Rows are points. The points of each table are mixes of a few directions, plus a little noise. How many directions does each table use, and how many do they share? Where both have some left over, give the other angles between the two spaces (their principal angles), to ten degrees, smallest first.

First, 5 rows:
[[ 45  -3   7]
 [ 28  47 -15]
 [ -2 -48  18]
 [ 21   7   0]
 [-92  -3 -11]]
Second (5 x 3):
[[ -8  22  57]
 [ -5  14  37]
 [  7 -19 -51]
 [ 10 -31 -77]
 [ -4  14  35]]
Directions: first 2, second 1, shared 0; angles 90

First (9 x 8):
[[ 11  15 -95 -64   1 -16  24 -31]
 [ -3 -10  10  30   0  -6  -8  28]
 [  8  15 -24 -35   3 -22   9   3]
 [-17  -7  34  30  10 -11  -5   7]
 [-10  -9 -21  10   3  -1   0  -5]
 [  5  11  41  -7   2  -4   0   3]
 [-39  -2  38 -12  19  -4 -36  -4]
 [ 56  -5   2  19 -42  56   0  29]
 [-11  -9  15  31   5   7  15 -30]]
Second:
[[ -6  50  37  15  -3  14  -6  16]
 [ -8  40 -35  22  17   5 -51 -17]
 [ 54  32  23 -17  19 -18 -37 -29]
 [  3 -18 -14 -26  -9 -11  22  -5]
 [-32 -31  -6  -7 -25   5  45  19]
 [ 19 -27   4 -14  30   3  31  15]
 [  8  -7   9  46  24   9 -46  -4]
 [  3 -40 -10 -29 -14 -13  35  -2]
 [-40  -5  -7  11 -38   4  10   8]]
Directions: first 5, second 5, shared 2; angles 70, 80, 90

First, 11 rows:
[[  8  11   1  -4   2  -9 -12 -20   1 -10  10]
 [-53 -31  24  -6   6  32  10  95 -14  16 -48]
 [ -3 -18   0  -1  13  -8  10 -14  -3  -3   2]
 [ 11  -3  -6   2   5 -11   4 -28   2  -4  12]
 [ 13  18   0  -5   2 -14 -18 -31   1 -14  16]
 [  6   0  -2   0   4  -9  -1 -20   1  -5   9]
 [ 12  28   3  -7  -3 -10 -26 -21   1 -14  13]
 [ 24  25  -9   2  -9 -10 -12 -34   7  -8  20]
 [ 12 -24 -22  19 -10   8  41  -6   9  22   2]
 [ 22  10 -22  17 -24  10  18  -5  14  17   9]
 [-53 -16  33 -17  11  22 -13  83 -18   2 -43]]
Second (10 x 11):
[[-34 -15  18  11  32  11  -2  -5   6 -11  23]
 [-31 -39  13  42  -5   6  18  23  14 -17  29]
 [-39   6 -17 -13 -18   5 -12 -36  -3  -2 -27]
 [ 24  22 -14  -4 -34  -1 -18 -21 -23   2 -33]
 [ 20  -7  21  27  13  19  -5   3 -11 -13   7]
 [ 40  15 -16 -39   3 -18  17  24  14  26  -8]
 [-33 -27  10  35  -8  14   5   0   3 -18  10]
 [ 30  -5  10 -29  51  13  25  26  24  15   5]
 [ 18  33  -6  -6 -19 -17 -30 -21 -29   1  -8]
 [  6  16 -20 -25 -17 -31   2   9   5  17   2]]
Directions: first 3, second 5, shared 0; angles 30, 50, 90

First:
[[ 13   3 -14  -8  -4 -12  12  10 -21  -8  -9  34  14  16  10  19 -30   9]
 [ 26   9  -5   0   0 -11   8  12 -18  -6  13   2   4   2  -5  16   8 -13]
 [ 19 -14  27 -31  38 -31  11  10  12 -15   6 -39  13 -27  26  -7  10  -3]
 [ 35  -5   7  30  -8  24   8  12  13   5 -12 -27 -35 -31 -43  -7  33 -16]
 [-34  13  -2  25 -17  25 -27 -20  15  17  21 -21 -20   3 -24 -17  37 -14]
 [ -5  -5  -3 -22   9 -17   8   2  -9  -8  -9  23  22  12  28   8 -34  17]
 [-27 -10  11  -6   8   6  -8 -12  21   5  -8 -11   0  -6  11 -19  -4  11]
 [ 37  -3 -12  -3  -4 -10  25  20 -23 -11 -23  35   7   5  -1  23 -31   9]
 [-23   7   1   6  -4   7 -17 -13   7   7  17 -14  -4   3  -4  -9  19  -7]
 [-43   8 -13  10 -17  17 -19 -20   3  13   3  19   0  23   0  -7  -8   8]]
Second:
[[  1  -2  -3   0  -2   2   3   1  -1   0  -8   8   0   2   0   1  -9   5]
 [-13  24 -18   4 -14  -6 -14  -6 -25   2  36  13  11  29  -1  16  13 -16]
 [  9 -15  23  -6  19   0   4   2  24  -2  -9 -36  -9 -30   1 -17  15   0]
 [  7 -12  17  -4  14   0   3   2  18  -2  -8 -26  -7 -23   0 -13  10   1]
 [  4  -8   2  -1   2   4   6   3   6  -1 -16   4  -3  -6   1  -3 -12   8]
 [  5 -11   2   0   1   5   9   3   7  -1 -24   9  -3  -7   1  -3 -18  12]
 [ 10 -20   7  -2   4   9  16   6  14  -2 -40   9  -7 -15   2  -8 -28  21]
 [-30  60 -40  10 -31 -18 -38 -15 -56   6  95  20  25  66  -4  36  42 -43]
 [  8 -16  12  -3   9   4  10   4  16  -2 -24  -9  -7 -19   1 -11  -9  10]
 [ -1   1  -3   1  -2   1   1   0  -3   0  -2   6   1   3   0   2  -4   1]]
Directions: first 4, second 2, shared 2

First (10 x 24):
[[ 48 -28  23 -49 -14  28 -17  -1 -33  -1  49 -18  13  12  17 -33   5  -3
   28 -26 -48 -13  64 -57]
 [ -9 -18  -8  41  28  28  13 -49  67   7 -30 -13  27 -13 -35  16   7 -51
    3 -22   9  37  14  10]
 [-27  19 -12  36  -5 -30   3  -3  -1   8 -35  26   3  -4 -17  24  -4  16
  -16  21  36 -21 -23  17]
 [  3 -16 -15 -20 -11  -6   1  -9 -21  11  -1  -5  19   7  37  21  -2  12
    3 -16  38  -1  -2  19]
 [-15  19  20  38   9 -18  15   8  27  -3   9 -14 -46 -19   4  15  11  56
  -23 -15 -43  -4  24   8]
 [ 40 -17  18 -56  -4  36 -18  17 -25 -16  47 -14   6  15   1 -55  -3 -36
   28  -1 -49   2  24 -49]
 [-16  21  -6  21  -4 -13  -3   4  -8  -1 -28  29   1   3 -29   0  -7  -7
   -8  34  20 -15 -32   1]
 [  1 -11 -13 -26  21  24   6   4  22 -10   4 -14   2   5   9 -12  -5 -48
    8   3   8  42 -36  28]
 [-13   7  -3  23  10   1   6  -6  23  -1 -17   5  -3  -5 -20   6   0 -11
   -6   7   4   7 -11   7]
 [-10  23  -5  -8 -30 -48  -3  32 -52   6   1  22 -22   6  38  21  -7  72
  -19  17  27 -43 -22  18]]
Second (10 x 24):
[[-10 -23 -43  -9  -5  -2  -1 -32 -11  18 -44  20  59  12   3  28 -11 -41
   11   8  95   7 -39  32]
 [ -7  39  12   2 -17 -25 -12  43 -38 -14   2  34 -28   6 -24 -27  -7  22
  -12  50 -18 -39 -32 -21]
 [-17   7  -7   6   7 -18  14  11  11   0  -1 -11 -26  -6  33  24   0  32
  -17  -9  11  14 -21  43]
 [ 17 -33   2  -3  11  30   3 -35  28   8   7 -26  26  -4   2   4   8 -27
   17 -39  -8  24  44 -11]
 [  7 -12   2  -2   3  12   0 -12   9   3   3  -8  10  -1  -2  -1   3 -11
    6 -12  -6   6  17  -8]
 [ -2  40  19   2 -16 -20 -14  44 -36 -16   9  30 -32   5 -29 -34  -5  22
   -9  48 -34 -39 -19 -33]
 [ 15 -21  12   1  12  24   5 -20  29   2  17 -29   2  -8   6   0  10  -7
    8 -36 -30  20  45 -11]
 [ 14 -19   9  -1   8  22   1 -19  20   3  12 -21   9  -5  -1  -3   8 -13
   10 -27 -22  15  38 -15]
 [-22  -2 -10  10  18 -16  26   1  33   3   3 -33 -34 -13  59  45   5  44
  -22 -35  12  36 -15  69]
 [  5  21   4  -6 -21  -7 -22  20 -44  -7  -9  43  13  13 -47 -35  -9 -19
    7  53   1 -42 -19 -45]]
Directions: first 5, second 3, shared 3
